Each point is reached from the start by the listed moves, each made 0, 1 or 2 times, or once backwards (-1), plus a little noise. Is the number of moves made odd or even? Then give how often each move was made.

Moves:
(1): [ 0.61  0.11 -0.76]
(2): [-0.95  1.21 -0.12]
(3): [0.86 0.44 1.70]
Start: [-0.19  0.05  0.41]
Points:
[ 0.05  1.55 -1.22] => odd (2, 1, 0)
[ 0.17 -0.19 -2.88] => odd (2, 0, -1)
[ 2.51 -0.22  3.99] => odd (0, -1, 2)
[-1.31  2.83  1.87] => odd (0, 2, 1)

Moves:
(1): [ 1.20  0.22 -0.33 -0.38  0.23  0.78 -0.30 -0.80  0.43]
(2): [-0.11  1.61 -0.71 -0.07  0.49 -0.18 -0.29  0.10 -0.33]
(3): [ 0.32  1.06  1.64 -0.63  0.62  0.64  0.18  0.40  0.59]
(4): [ 0.26  0.71  0.66  1.46 -0.21  0.08 -0.43 -0.75 -0.56]
(5): [ 0.19 -0.23 -0.64  0.05  1.54  0.26  0.46 -0.04 -0.32]
(6): [-0.53  0.32 -0.15  0.29  0.06  0.73 -0.37  0.09 -0.30]
(7): [ 0.68  0.08 -0.08  0.29 -0.76  0.53  1.05 -0.30 -1.09]
(8): [ 0.43  0.04 -0.19  0.45  0.08 -0.33 -0.90  1.44 -0.42]
Start: [ 0.32  0.63 -0.48  0.24  0.33  0.15 -0.31 -0.64 -0.18]
Points:
[ 0.47  2.24  3.49  3.32  4.58  1.04 -2.47  2.60 -0.93] => even (-1, -1, 2, 2, 2, 1, -1, 2)
[-0.66 -2.85 -1.80  0.11 -1.55 -0.63  1.58  0.02 -1.43] => odd (-1, -1, -1, -1, 0, 0, 1, 0)
[ 3.73  2.42 -1.34  3.15  2.71  3.63 -0.15 -4.05 -2.45] => even (2, 0, 0, 2, 2, 1, 1, 0)
[ 1.01  2.81  4.22  1.97 -0.39  2.30 -3.07  2.44 -0.39] => odd (0, -1, 2, 1, -1, 2, 0, 2)
[ 1.27  3.94  1.84  2.68  0.88  3.18 -2.06 -2.38 -0.92] => even (1, 0, 1, 2, 0, 2, 0, 0)

Moves:
(1): [ 0.70  0.83  0.36  0.09  0.33  0.38 -0.03 -0.14  0.07  0.11  0.54 -0.63
 -0.16  0.10]
(2): [-0.78  1.11  0.19 -0.01  0.45 -0.19 -0.63  0.45  0.06 -0.04 -0.57 -0.43
 -0.05 -0.25]
(3): [-0.36 -0.59  1.38  0.29  0.19  0.47  0.28  0.02 -0.45 -0.96  0.34  0.66
 -0.04  0.75]
(4): [-0.18  0.06 -0.06  0.90 -0.05  0.29 -1.04  0.07  0.38 -0.11  0.23  0.12
 -0.17  0.47]
(5): [ 0.17  0.10 -0.10 -0.11  1.30 -0.88  0.07 -0.35  0.50 -0.89  0.18  1.09
  0.13 -0.48]
(6): [-0.23 -0.57 -0.17 -0.41  1.06  0.96 -0.03  0.15  0.57  0.27 -0.01 -0.10
  0.06 -0.27]
(7): [ 0.22  0.24 -0.36  0.28 -0.19  0.61  1.37 -0.20  0.17  0.07  0.91 -0.06
 -1.12  0.07]
(8): [-0.09 -0.15 -0.52 -0.37 -0.78  0.12 -0.85  0.78 -0.09 -0.98  0.61 -0.39
 -0.31 -0.48]
(9): [ 0.01  0.12  0.34 -0.03 -0.04 -0.10  0.37  0.11  1.04  0.29  0.07 -0.11
 -0.15  0.05]
(10): [-0.23 -0.05  0.36 -0.67  0.35 -0.49 -0.08  0.30 -0.27  0.71  0.50  0.23
 -0.49  0.07]
(11): [-0.11  0.01 -0.39 -1.17 -0.54  0.71 -0.08 -1.26 -0.37  0.32  0.58  0.62
 -0.07  0.35]
(12): [ 0.77  0.19  0.31  0.52 -0.82  0.15 -0.21 -0.42  0.27 -0.31 -1.45  0.79
 -1.04 -0.95]
(13): [ 0.13  0.56 -0.27 -0.22 -0.31  0.40  0.19  0.72 -0.21  0.03 -0.35  0.81
  0.43  0.19]
(14): [ 0.43 -0.26 -0.49 -0.32 -0.01 -0.20  0.11 -0.21  0.09 -0.08 -0.40  0.04
 -0.42  1.07]
Start: [-0.72 -0.47 -0.51  0.71  0.07 -0.48 -0.39 -0.76  0.91  0.61  0.34  0.02
  0.42  0.19]
Points:
[-2.68  0.00 -2.05  0.81  1.43  1.91  3.54  1.83  4.38  2.98  1.21 -3.98
  0.09 -1.73] => odd (-1, 1, -1, -1, -1, 2, 2, 0, 2, -1, -1, -1, 0, -1)
[-0.82 -1.28 -0.12  0.50 -4.17  2.44 -3.70  0.69  2.87  1.61 -1.62  3.61
 -0.64 -1.06] => odd (-1, -1, 0, 2, -1, 1, -1, 1, 2, 1, 1, 2, 2, -1)
[ 3.82  0.65 -1.93  2.44 -2.63  2.91  2.47 -0.51  2.54  0.64 -0.47 -2.56
 -3.89 -3.04] => even (2, -1, -1, -1, -1, 1, 2, 1, 0, -1, -1, 2, 0, 0)
[-0.33 -1.48  1.46  1.14 -1.12  1.27  0.58  0.85  0.41 -2.78  4.64  4.06
 -3.76 -0.46] => even (0, -1, 2, 1, 1, 0, 2, 2, 0, 2, 0, 1, 1, -1)
[-2.24  1.51  3.16 -4.45  4.71 -0.38 -2.15 -1.53  0.85 -1.32  3.06  2.44
  0.02  0.00] => odd (2, 2, 2, -1, 2, 1, -1, 1, 1, 2, 2, 0, 0, 0)
[-1.96  1.27  3.26  5.30 -2.25  0.39 -4.64 -0.68  1.24 -4.19 -1.73  0.87
 -2.05 -1.28] => odd (0, 2, 2, 2, 0, -1, 0, 1, 0, -1, 0, 2, -1, -1)
[-1.08  0.21 -3.79  1.23  2.89 -2.46  1.66 -2.03  5.55 -0.38  1.90 -0.16
 -1.57  1.74] => odd (-1, 1, -1, 1, 2, 0, 2, 0, 2, -1, 0, -1, -1, 2)
[ 4.43  1.19 -4.46 -1.93 -4.87  4.44  1.99 -1.10  1.19  0.87  0.48  0.15
 -4.63 -0.26] => even (2, -1, -1, -1, -1, 1, 2, 2, 0, 0, 1, 2, 2, 2)

Moves:
(1): [ 1.06 -0.24  0.41 -0.30  0.72 -1.33  0.04  0.35 -0.13 -0.59 -0.49  0.12
  0.79  0.49  0.24  0.18 -0.09 -0.32  0.02 -0.20  0.46  0.02 -0.11 -0.15
  0.03 -0.13]
(2): [ 0.41  1.25  0.25 -0.26  0.95 -0.95 -0.23 -1.49 -0.21  0.36 -0.02  0.18
 -0.67  0.59  1.93  1.08 -0.68  0.18  0.80 -0.52 -0.90 -0.06  0.27  0.45
 -0.58 -0.11]
(3): [-1.13  0.42  1.84 -0.74  0.33  0.83  0.09  0.66  0.23  0.20 -0.50  1.59
 -0.36  0.20  0.51  0.15  0.06  0.27 -0.41 -0.26  1.84  0.54  0.59 -1.25
 -0.61  0.05]
(4): [ 0.43 -0.36  1.09  0.88 -0.52 -0.17 -0.65 -1.00 -0.42  0.19 -0.75  0.44
 -1.48 -0.47  0.72 -0.49 -0.53  0.44  0.62  0.42  0.50  0.03  1.30 -0.10
  2.31  0.31]
(5): [ 0.55 -0.16  0.06 -0.27  0.61 -0.16 -0.60  0.70  0.11  0.09  1.41 -0.02
 -0.53  0.68  0.58  1.35  0.98  0.52  0.47 -0.02  0.29 -1.10 -0.84 -0.56
  0.11  0.46]
(6): [ 0.75  0.43  0.42  1.17 -0.76  1.21  0.69  0.32 -0.09  0.52  0.29 -0.34
  0.23 -0.15 -0.88 -0.27  0.17  0.03 -0.31  0.02  0.13 -0.19 -0.92 -0.49
  0.09  0.44]
(7): [-1.00 -0.32  1.06  1.97 -0.73 -0.52  0.48 -0.36 -0.23 -0.90  0.52 -0.09
  0.12 -0.87  1.01  0.51 -0.26 -0.07 -0.05  0.36  0.83  0.77 -0.08  0.11
  0.09 -0.34]
(8): [-0.80 -0.26  0.48 -0.13  0.09  0.58 -0.38  1.82 -0.48  0.30  0.54  0.20
 -1.42  0.39  0.21 -1.04 -0.82 -0.57 -1.28 -0.01 -0.44  0.58 -1.54  0.28
  0.05 -0.38]
(9): [-0.88  0.59  0.49 -0.72  0.50 -0.07  0.93 -0.99  1.31  0.88 -0.16  0.49
  0.41  0.21  0.43 -0.09  1.52 -0.15 -0.74 -0.97  1.27  0.05 -1.99 -0.08
 -0.19  0.72]
(10): [-0.51  1.24 -0.92  0.56 -0.72 -0.61  0.95  0.51 -0.22  1.18  0.78  0.94
  0.71  0.42  0.65 -0.56 -0.24  0.66 -0.15  0.35  0.71 -0.88 -0.94  1.16
  0.79  2.00]
(11): [ 1.05  0.37 -0.10  0.13  0.41  0.29 -0.19 -1.68  0.19  0.10  1.40  0.16
  0.42  0.03  0.58 -0.78  1.12 -1.71 -1.09 -0.53 -0.40 -0.30  1.26  1.34
  1.14  0.63]
(12): [ 0.10  0.06 -0.04  0.64  0.39 -0.12 -0.34  0.29  0.12 -0.89 -0.06  0.31
  0.39 -0.34  0.67  0.43  1.15  0.05  0.18  0.78 -0.29  0.42 -0.52 -1.39
 -0.09  0.42]
(13): [-0.51  1.64  0.26  0.24 -0.36  0.16  0.13  1.44 -0.26 -0.70 -0.19  0.17
  1.39 -0.03  0.77  0.67 -0.55  1.01 -0.92  0.29 -1.55 -0.42 -0.94  0.70
  1.70 -0.45]
(14): [ 0.77 -0.21 -0.50  1.14 -0.07  0.53 -0.50  0.17  0.18 -0.29 -0.01  0.61
 -0.51  0.99 -0.74  0.02  0.79 -0.28 -0.55 -0.98 -0.20 -0.41 -0.29 -0.95
  0.26  0.14]
(15): [-0.52 -1.07 -0.68 -0.89  1.44  0.37  0.72 -0.56 -1.00 -0.24 -0.09  0.51
  1.61  0.27  1.75 -0.89 -0.04  0.71  0.86  0.91 -0.95 -0.40 -0.36  1.41
  0.77  0.11]
(16): [ 0.12  0.45 -0.12 -0.22 -0.58  0.06  0.41  0.38  0.06 -1.10  0.39  0.30
 -0.64 -0.05 -0.02  0.56 -0.68 -0.41  0.06  0.74  0.48  0.28 -1.02  0.45
  0.57 -0.49]
(17): [ 0.34  0.21 -0.14 -0.36 -0.73  0.18 -0.47  0.61 -0.39 -1.01  0.30  0.27
 -0.04  0.37  1.10 -1.04  1.39  0.36 -0.27 -0.30 -0.48  0.29 -0.42  0.01
 -0.37 -0.76]
(18): [-0.03  0.22  0.03  0.46 -0.04  0.02 -0.81 -0.09  1.03  1.02  0.70  1.23
  0.31 -0.77  0.42 -0.19  0.00  0.39  1.03 -0.06  0.06  0.24 -0.42 -0.19
 -0.13 -0.99]
(19): [ 0.04  0.77 -0.65  1.09  0.55 -0.39  0.34  0.74  0.77 -0.52  0.16 -0.53
  0.52  0.27 -1.08 -1.47 -0.02  1.21  0.97  1.51  0.55 -0.78 -0.12 -0.40
  0.43  0.41]
(20): [-0.15 -0.29 -0.75 -0.82  0.03  0.44  0.08 -0.19 -0.58  0.62 -0.21 -0.53
 -0.08 -0.35 -0.29 -0.34 -0.29 -0.86 -0.95 -0.21  0.24 -0.92 -0.56 -0.35
 -0.31 -1.40]
(21): [ 0.28  0.02 -0.65  0.54  0.86  0.06 -0.12 -0.23 -0.68 -0.18 -0.06 -0.03
  0.14 -0.30 -0.08 -0.09  0.87 -0.63  0.20 -0.64  0.61  0.99 -0.72  0.64
 -0.02 -0.44]
(22): [-0.01 -1.09  0.08 -0.96  0.34 -0.08  0.85  0.16 -0.41  0.76 -0.43  0.04
  0.76  1.57  0.03  0.11  0.63  0.88 -0.59  1.14 -0.33  0.91  0.81 -0.65
  0.58 -0.24]
(23): [ 0.73  0.35 -0.21 -0.94 -0.21  0.87  0.61  0.80  1.42  0.50 -0.08 -0.98
  0.78 -0.06  1.00  0.47 -0.90  0.62 -1.24 -0.48  0.21  0.44  1.03 -1.11
  0.14  0.99]
(24): [-0.31 -0.58 -0.28  0.56  0.13  0.27 -0.55 -0.23 -0.35  0.58 -0.60  0.84
 -0.55 -0.09 -0.31  0.14 -0.08  1.45 -0.37  0.66  0.17 -0.53 -0.05  0.75
 -1.16  0.13]
Start: [ 0.84  0.42 -0.30 -0.69  0.09  0.16  0.92  0.14  1.93  0.87  1.25 -0.44
  0.93 -0.98  0.76  1.55 -1.38  1.25  0.95 -0.51  0.07 -1.41 -0.83  0.16
  0.79 -1.01]
Points:
[ 0.39 -2.60 -6.41  5.22 -1.47  3.05 -2.02  2.62  0.77 -4.31  1.87  3.23
  2.74 -4.05  4.23 -2.59 -0.88  5.08  4.83  0.12 -2.90  2.05 -3.84  3.88
  1.07 -4.97] => odd (-1, -1, -1, 0, -1, -1, 1, 0, -1, 0, -1, 0, 0, 2, 2, 1, 2, 2, 0, -1, 2, -1, 1, 1)
[ 4.54  2.50  2.47  8.69 -3.62  4.47 -2.38  7.33  3.04 -3.56  0.63  6.43
  1.24 -3.39  4.98  3.22 -1.71  7.54 -1.33  1.48  2.42  2.66 -2.25 -2.61
  8.38 -2.29] => odd (1, -1, 1, 2, 0, 1, 1, 0, -1, 0, 0, 1, 2, 2, 0, 2, 1, 2, 0, -1, 2, 0, 2, 2)
[-1.08  5.46  0.28  1.62  0.52  4.85  3.24  6.65  5.57 -2.67  5.32  1.69
  6.48  1.62  3.92 -0.49  5.87  8.25 -5.64  0.49  2.10 -8.02 -9.49 -0.12
  1.49  3.35] => even (0, -1, 1, -1, 2, 1, 1, 0, 2, 0, 1, 0, 2, 1, 1, 0, 2, -1, 2, 0, -1, -1, 1, 2)
